Rows are points. Two turns around zero, p and q, are shown by what they do to some points. Where does a point land after both, in the order given? Backwards means that the second turn is done in reverse. Each puzzle has new turns, and all numbers are rounded.

Turn p:
[-26  -2 -31] -> [ 31 -25  -9]
[-31  21  25] -> [27 36 -4]
[-21  72  10] -> [47 37 46]
[ 48 -45   9] -> [-63 -15 -13]
[ 30 -46 -13] -> [-42 -33 -19]
Turn q:
[22 44 33] -> [35 45 16]
[-30  47  -2] -> [-28  47  13]
[ 28 -24 -17] -> [ 16 -24 -28]
[-20 -68 -14] -> [-23 -68  -1]
Where do these land?
q, then p backwards: [26 34 20] -> [-31  29  21]
p, then q: [51  5 11] -> [-23   4  47]
q, then p backwards: [-76 -45  -8] -> [ 82 -20 -26]
q, then p backwards: [ -2   6 -23] -> [  0 -20  13]

Turn p:
[-32 -13  31  29] -> [ -5  -9 -23  48]
[ 36  -8 -35  60] -> [-11  16  71  28]
[-29  65 -16 -42] -> [ 64 -32 -16 -41]
[-38 -16 -27 -40] -> [-16 -50 -17 -31]
[21 -1 29 46] -> [ 1 37 10 44]
[ 38 -43  24  12] -> [-45  43   1  13]
[  3  15  -6 -64] -> [ 10  -5 -25 -60]
Turn q:
[-9  4 45 35] -> [ 31   5 -33 -35]
[ 41 -53  27  14] -> [-15 -56 -43 -12]
[-37  37  10 -22] -> [14 54  2 13]
[-47 -21 -33  -2] -> [-42  27  25 -23]
[ 52  33 -50 -25] -> [ 12 -31  50  58]
Where do these land?
q, then p: [-28   7  42 -28] -> [ 39 -16  38 -12]
q, then p: [ 20 -22  27  49] -> [-43  -4   3 -46]
p, then q: [ 27  50 -54  44] -> [ 42 -28 -74  12]
p, then q: [-23 -10 -50 -18] -> [-45   2 -37   0]
q, then p: [  3 -26  34 -46] -> [  8 -45  40  14]
